Every row gives one point. Each copy is the shape, with its points in the same order, turned, moved and blurred by noise. Is it also mirrored, or only turned?

Shape (6 x 3)
[[ -1 -18  12]
 [-11 -17  12]
 [  9 -11  13]
 [ -4  26  -7]
 [ -3   6 -19]
 [ 60  12  -2]]
Copy 1 (6 x 3)
[[ -9  -8   1]
 [-19  -2  -3]
 [  0  -4   6]
 [  9  36  -5]
 [  9  21 -20]
 [ 57   0  17]]
Copy 1 is: only turned
Copy 2 (6 x 3)
[[ 13  11  16]
 [ 12  19  10]
 [ 19   1  20]
 [ 29 -10 -20]
 [  9 -13 -15]
 [ 26 -59  24]]
Copy 2 is: only turned
Copy 3 (6 x 3)
[[ -6 -20   2]
 [  2 -12 -10]
 [-10 -10   4]
 [  1  32   2]
 [ 16  18  15]
 [-42  14  54]]
Copy 3 is: only turned
Copy 4 (6 x 3)
[[ -1  20  15]
 [-10  25  11]
 [  0   7  14]
 [-24 -12 -13]
 [ -9   3 -20]
 [ 37 -39   4]]
Copy 4 is: mirrored

Shape (10 x 6)
[[ -4   8   3  33   0 -18]
 [-34  17  42  10   3  18]
 [ 39   8  -4 -34  -6  -4]
 [-11 -33  25   9  37  26]
 [-12  34 -20  -6 -23  -6]
 [ 14  15 -12   5 -24   2]
 [ 19 -25   8 -32  20 -21]
 [-31 -29   4   2   8  21]
 [  6   3 -18 -16 -37  -2]
 [ 19  -1   2 -14 -30 -11]]
Copy 1 (10 x 6)
[[ 21  12  26   5   4 -23]
 [  0 -10  11  21  45  19]
 [ 11 -38 -17  -8 -39   1]
 [-12 -12  12 -40  43   5]
 [  6 -11 -17  40  -8 -24]
 [ 15   4 -14  15 -20  -9]
 [-12 -43  23 -28 -21  -7]
 [-30  -2   2 -16  31  -9]
 [-11  -3 -15  17 -33 -10]
 [ -4  -8   3   9 -36   5]]
Copy 1 is: mirrored
Copy 2 (10 x 6)
[[ -2 -11  -5  13   2 -28]
 [  8 -40   4  29  33  20]
 [ -1  31  34   5 -27  22]
 [ 53 -46  15   6  -9   8]
 [-14  27   7   0  30   1]
 [ -5  24  -6   3  -1   6]
 [  9  -9  52 -11 -32   4]
 [ 34 -33   6 -21  13  11]
 [-14  25   4 -21   1  17]
 [-20  12  10  -6 -17  17]]
Copy 2 is: only turned
Copy 3 (10 x 6)
[[ 15  24  17   6   5  -6]
 [ -4  -3  52   9  44   6]
 [-20 -33 -27  -6  -3 -11]
 [ -3   1  14  60  34  27]
 [-11  10  16 -37 -12   9]
 [ -6  -5  11 -10 -19  -2]
 [-34  -1 -31  25  22  -5]
 [-22  12  26  34  16  40]
 [-29  -8  11  -9 -28   0]
 [-28  -7   5  -2 -15 -17]]
Copy 3 is: only turned

Shape (11 x 8)
[[  4   1  11 -24  36 -29 -42  23]
 [ 19  17 -34  40  42 -27   8  21]
 [ 22 -19 -36 -13  10  22 -35  29]
 [ 25   3   6  -3  -7  37 -13  17]
 [ -5   8  20  -9  24 -41 -26 -47]
 [ 38  29   6   6 -32 -16  -9 -23]
 [  4 -22 -24  38  -7   4  36  15]
 [ 37  44  14 -28 -26  20 -16 -11]
 [-27 -12 -30  -7  30 -25 -12  24]
 [-30 -18 -11  35 -18  24 -17  18]
 [-15 -36  18  10 -26 -21 -15  21]]
Copy 1 (11 x 8)
[[ -3 -15 -28  14  20  40 -21  24]
 [ 56  17  -2  -5 -30  11 -30  17]
 [ -3 -22  29  11 -14  52 -17 -17]
 [-14 -20   9  10 -30  20  24 -15]
 [ 12 -15 -35  -1  50 -19 -10   1]
 [-12  -6 -29 -32 -14 -17   1 -33]
 [ 31 -10  45 -33 -33  -5   6  15]
 [-39   6 -26  -3 -13   4  26 -42]
 [ 11   4  26   4  17  25 -33  35]
 [-12 -32  50  10 -28 -15 -12  20]
 [-19 -48  16 -31  -3   1  -8  37]]
Copy 1 is: mirrored
Copy 2 (11 x 8)
[[ 28  12  22  -8  58   5  15  15]
 [ 29  48  31   6 -16  -8  43  -9]
 [-19  -9  51  14  28  29  43  11]
 [-27   0  34   4   7  20   4  41]
 [ 42   2 -25  24  28  -5 -23   1]
 [ 19 -14 -13   7 -27  15   1  44]
 [-31   7  29  -4 -35 -18  27 -16]
 [ -1  -9  -4  -2  -5  49 -11  59]
 [  1  16  12  -4  39  -4  41 -25]
 [-57   9  10  17  11 -22  31  15]
 [-21 -25   4 -13  23 -42  19  15]]
Copy 2 is: only turned
Copy 3 (11 x 8)
[[-23  46  48   1  16   2  10   3]
 [ 19  -1  38  32  35 -27 -42  13]
 [-29   6  11  29 -25  18 -16  -4]
 [  4  10  -3 -15 -31   1 -12   1]
 [ 19  47  16 -13  60  19  21 -13]
 [ 34  40 -35   2  13 -17   7   5]
 [ 27 -49   5  17   8 -14  -6  -4]
 [  2  46 -41 -29 -10 -14  -7   4]
 [-29  -5  43  22  34  -7   4 -20]
 [ 17 -20  17  10 -19  -6   5 -56]
 [ 15  -4  26  11  -6  -6  55 -22]]
Copy 3 is: mirrored

Shape (15 x 11)
[[-16 -19   1 -31  20 -23   9   1  10 -13  14]
 [ 29 -20  -7 -12  -9   3  18 -16 -18  29  37]
 [ 28  -8 -31 -11 -31 -21 -19  21 -32  10 -19]
 [-26  -8  -7   7 -35 -30  -6  24 -27  -4   6]
 [ -6  34  -3   7 -29  -7  27   4   3 -19  -5]
 [-25  -3  -6 -11   5   3  21  44   4  -2  -9]
 [-14  32 -20  25 -33   2  34 -15  30  -3  -8]
 [ 24 -20  -2  -7 -32   8  12  18   9  27   9]
 [ -2   3  11 -29  -7  -2 -10   5 -13  -1  -2]
 [-27  20 -12 -22  -7  -7  -2  37 -25  12  21]
 [  1  10  22  16  26  -2  12  -5 -24 -21 -14]
 [ 27   6 -28  -4   0   6   2 -10 -28  15 -17]
 [ 10   1  -6  -5 -30  -1 -24  24  20  -4  22]
 [-12  19  22 -32   1 -15 -14 -11  14  24   8]
 [-23 -24 -21  -8 -33   3   3  -8   9 -25  26]]
Copy 1 (15 x 11)
[[ -1  -8  -3 -27  -1 -16 -37  -7   9 -14 -25]
 [ -3 -19   4   5   3   0 -16  43  16 -19  28]
 [-11  -3 -41  31  43 -24  10  -3  12 -14  15]
 [-17  21 -11  -4  39 -23 -10 -19 -22 -35  14]
 [  9  22  31  18  27 -20   9  -2 -12 -17 -25]
 [-34  14  -8   5   1 -25 -18   0 -22  -9 -37]
 [ 27  33  30  16   0 -30  28  16 -17 -35 -29]
 [-20 -18  -7   0  15 -22  17  38  -6 -14   2]
 [  2  -2 -11  -4  21  -7 -12  -4  -7  13  -6]
 [-16  32 -14   5  31 -22 -40  11 -22   0  -4]
 [-12  14  27  14 -10   6  -7 -35  10   7  -5]
 [  8   3 -18  43   3  -5   4   6  18  -5   8]
 [-11  19 -12 -26  36 -21  17  24   6  -5 -10]
 [ 25   3   0 -23   3 -35 -18   7  -8  27   1]
 [  9  11  -9 -30  23   9   0  12 -11 -48 -21]]
Copy 1 is: mirrored
Copy 2 (15 x 11)
[[-31 -14  15  27  18  -3  14 -15 -13   7   7]
 [ 38  -9 -23  16   0 -10   4   2 -19  24  29]
 [ -9   9 -60 -26   8  19   7   0   4  -2   6]
 [-39  -1 -12 -25  17  29  -7  14   7  18  39]
 [-26  20   7 -16   2 -26   4  18  39   5  19]
 [-20 -15  15 -17  44 -11   3 -14  15 -13  15]
 [  2  13  21  -2 -12 -19 -11  27  59 -19  23]
 [ 27  -7 -14 -21  -3  -5  21 -15   2   0  38]
 [-16   8  -9  -3  14   2   6 -26   9  27   7]
 [-34 -17 -19  -9  36  -3 -25 -20  26  25  29]
 [-10  16  22 -15  22 -14  -8  10  -4  27 -26]
 [ 23  14 -33  -3  15  -2  -6  10   8   5 -12]
 [-16  10  -7 -19 -17  -4  -4 -37   0  -6  35]
 [-13 -20   4  10 -14   2   3 -32  24  37   2]
 [-17  25  12  23  10  14   2  -3   1 -10  55]]
Copy 2 is: only turned
Copy 3 (15 x 11)
[[ -4 -34   6 -12   2 -27  16 -26   1  29  -7]
 [ -8 -14 -16 -13 -22  10  36  36  21  17   7]
 [ 57   9   7  -1   3   3   6  21  36   0   9]
 [ 35  31 -12  -8  -4 -21   0  -4   0  18 -23]
 [  1  18  -2 -33  15  -8   1  -8  -6 -35 -16]
 [  9   5  26  -5  18   1  25 -25 -11   5 -31]
 [-20  13  12 -35  -5  -5  -2  13   1 -49 -34]
 [ 13  -1  23 -18 -11  18  24  33  -3  13  -4]
 [ 18 -16  -5  -3  24  -5   9   8  -9  11  -9]
 [ 13  26  -2   2  27 -25  35   0  12  21 -27]
 [ -2  -5 -25   0  19  24  -1 -36  -9 -19   6]
 [ 15 -10  -6   8   5  22  12  12  40 -17   0]
 [ 12  13  28   2  -4 -27  10  24 -17   1  14]
 [-18 -20  -2 -11  33 -12 -12  19  -2  25 -16]
 [ 10 -10   2  -7 -34 -37  21   5 -17  -6 -21]]
Copy 3 is: only turned
Copy 4 (15 x 11)
[[-19  -5 -25  18  16  12 -12 -11  27  11  27]
 [ 25  11 -11  29  -1  31   3 -46 -13  -7   2]
 [ -8 -40 -23  27  10   5  27 -15 -29  11 -38]
 [-30 -12 -36  42   9   4  39  -4  16 -17 -17]
 [ -9  -4 -14  -8 -29   7  32  17  15 -11  -7]
 [-14 -14 -19  32   8  21  12  37   2  -3  23]
 [ 10  14 -28 -15 -34  14   7  31  20 -27 -26]
 [ 38  -2 -20  28  14  25  24  -2  -5   4  -9]
 [-14 -14   3   8  23  15  21 -10   6   2   3]
 [-38  -2 -25  22  18  36  37   2 -15 -18  12]
 [-26   1  32  23 -19 -13   0   5   6  -2   9]
 [ -1 -22   6  12  -8  15  -6 -13 -34  -6 -24]
 [ 10  12 -37   2  29  -7  36   0  -8   4  -4]
 [-20  18   3  -7  30  35   9  -7  21  15  -6]
 [  8  -6 -47   8  15  -6   9 -13  27 -35   8]]
Copy 4 is: mirrored

Shape (18 x 12)
[[  2   1 -14  10  -6   0 -22  15   7  12  -5 -11]
 [ -1  33  20  12  -2  13 -42 -22  -8  -8   0  -1]
 [-26  -7 -17 -35   3 -17  -3 -10  35   3  18  -6]
 [ 14  18 -28  15  -4  20   1  12  15  32  -5   6]
 [ 32 -27 -17 -22  -3  10 -24  -6 -13 -10  -8 -22]
 [ -1   6   2   6  27   0  15  24  36   6  10 -23]
 [ -1  -5  -3   1 -13 -15  -7  17  25 -11  30  -8]
 [ 18   0 -28  -7  20  17  30  17  27 -15  19   4]
 [ -4  -7 -20  25   2  11  15 -36   1 -10   6 -15]
 [  5  33   3  -2   5 -12   6  -4  22  -6  31  17]
 [ 31  11   4  21  -9  35  26   5  -7   2  10 -34]
 [  1 -31  -8  12  24   1  17 -15  -4  14  14 -12]
 [-18 -11   0 -11 -18 -15  32  -4  -9   0 -45  -8]
 [-25  11  -9   3   4 -16  21  -7 -10  -5  22 -18]
 [ 32 -21 -31   5 -22  26   8 -24  10  -5  16 -21]
 [ 23  26   6 -13  37  -3 -13  13  16   5 -45 -11]
 [  5  20  20  18  33  10  -8  -9   7  -5  -6  15]
 [  0   0 -22  15 -29 -26 -25 -11  -7  22   7  -9]]
Copy 1 (18 x 12)
[[-10  20  -8  -8  14  -7  20  -6   3 -21  -6 -12]
 [-20  34  21   9  20   1   4  10  46   4 -14  14]
 [ 11  21  -2  -5   5 -17 -27  15 -37   1  19   4]
 [-21  11 -34 -19   2  14  23   2   2 -29  -6  11]
 [ -9   1  -4 -10  26  -2 -16   0  31 -11  26 -41]
 [ 20 -10 -25  -4  13 -21  23  21 -15  -2 -18   8]
 [  8  22  -9   5   0 -11  18   2 -19  19   2 -20]
 [ 21  -7 -23 -32 -11   5  18  36  -8   2   9 -11]
 [ -8  -7   4 -30 -10 -24  10  -1  21  11  19  14]
 [  2  23 -11  -2 -15   9   2  23  -7  23 -22  12]
 [  0 -35 -13 -15  12  15  38  -7  28  15   3   4]
 [ 13 -14 -18  -8 -20 -31  -2 -11  18  -8  11   3]
 [-22 -30  40 -11  -6 -16  -4  -4 -14 -29  -7  -8]
 [ 25   2  20 -18 -12  -8  -1 -16  -5   6  -8   9]
 [-20 -12 -18 -26   2   8  12  -8  13  20  44 -11]
 [-15  -9 -16  -9  40 -15  -8  41  16 -24 -42  -6]
 [ -2  10  -6   7  -6 -12   5  36  39  -8 -26  18]
 [-28  34  -3  -6  -1 -10   0 -42   0  -7  -1  -4]]
Copy 1 is: only turned
Copy 2 (18 x 12)
[[ -4   7 -11 -13  12 -17 -34   1  -6 -11  11   4]
 [ 22 -17 -11 -33  12   1 -10 -19   9  13  50  17]
 [-15  16 -28   7   6 -23  17  -2 -19  35 -13 -11]
 [ -1 -19  -1  13  39  -5 -39 -16  -4 -13   5 -14]
 [-19   7 -31 -44  15  -3  11   6  14 -31  -5   2]
 [-12  26  11   3   4 -16 -24 -10   7  15   7 -45]
 [ -2  26 -21   0 -16   6 -22  -2 -15  11   3 -17]
 [-18  12  -5  16  20  14 -11   9  19   3   7 -51]
 [ 22 -13  -8 -10   9 -18   5  34  -6 -12  17 -27]
 [  6  12  -9  10  12  27 -10  -6 -13  35  25 -21]
 [ 15  -4  14 -11   8   4  -8 -10   4 -42  20 -46]
 [ 21  14   4  -3  12 -19   0  30  16  -5 -14 -21]
 [-29 -27  29 -15  -1 -11   9  25 -23 -14  -9   7]
 [  9  19  14  14  -7  -9  21  18 -14  -3  21  -9]
 [ 12  -8 -40 -16  10   2   2  12  -4 -37  -6 -42]
 [-31   1  27 -44  43 -10 -21 -12  15  21  20 -10]
 [ 13  -6  13 -15  22   3 -18   7  29  31  30  -8]
 [ 18   6 -21  -9  11  -5 -24   7 -39 -15   3  21]]
Copy 2 is: mirrored
Copy 3 (18 x 12)
[[ -2   4   9   3   7  20  -2 -24 -24  22   6 -11]
 [ 15  -7  -8  36  19  33  10  21  -7   6  12 -11]
 [  6   1 -12   7 -10  -1   3 -42  14  43  26  27]
 [-11   8  16 -14  14  10  31 -25 -38  -1   8  -3]
 [ 26  29  15  13  30   9  -8 -26  12  39 -12 -25]
 [  3 -28  11 -10 -21   3  13 -46 -17  17   1 -11]
 [-15 -26  -2   2  10   6   4 -26   5  50  -1   2]
 [  9 -16   3 -31   9   3  18 -52   7   4 -18   6]
 [-13   9  -8   0  17  -8   0 -27  21 -10  22 -29]
 [  2 -31 -11  -2   4   2  26  -2   2  12   0  24]
 [ -7  -8  47  -7  12   4  14 -19   5 -14  -6 -39]
 [ -1  -2   8  16  10 -28 -14 -39   0  -2   2 -13]
 [-18  47   1  -5 -36   2 -11  -9   8   7  -9  -7]
 [-15 -16   5 -13  -9  -4 -27 -11  10   8  24   6]
 [-12  17  17  -2  43  -7  21 -37  21  15   3 -27]
 [ 52  12  -1   1 -26  20  20 -13 -31  15  -9 -22]
 [ 16 -15 -19  23  -1   5  15  -3 -18 -18  -4  -2]
 [-24  20   1   0  29   1 -13   4 -26  41  23  -7]]
Copy 3 is: mirrored
Copy 4 (18 x 12)
[[ -6  -4  22 -30  -6   9 -10   5   8   3  -3  21]
 [  8  -7  -6 -14 -44  18 -26 -26 -25   1  -9  17]
 [-19   2  36  -4   8 -17  -2 -24  19  12  -7 -29]
 [ 18   2  31 -14 -28   1  -4  23  27 -11   5  23]
 [  9 -24   0 -25  -3  11  -8   3  15  60  -7   7]
 [ -5 -11   5 -38   6 -14  -2  11  24 -25  13 -13]
 [-42  -6   6  -7   2  -1  -6  -8  24   4   3   5]
 [  3 -16  -3   5   3  -7 -12  26  47  -6  20 -15]
 [  4 -28   6  17  -9  22   9  15  -3  -3 -20 -11]
 [-15   5 -11   7 -28 -17 -15  -5  19 -16   6  -4]
 [ 27 -33 -18 -13 -12  23  21  18  21 -11  12  21]
 [ -3   1   7 -11   4  20  23  26  -4  11   4 -26]
 [ 23  -8  27   6  40 -18  16   4 -15  12 -24  23]
 [ -7   7  -9   8   8  14   8  -4  10 -15 -21  -6]
 [  1 -48  11   2 -16  24  18   9  33  32   5  -3]
 [ 42  -6   2 -48  -9 -36 -26  18  -2   3 -11   8]
 [ 13   0  -8  -5 -28  -9 -28  14 -27 -12  11  -2]
 [-22   4  25 -12 -24  19  20  -1   5  17 -29  31]]
Copy 4 is: only turned
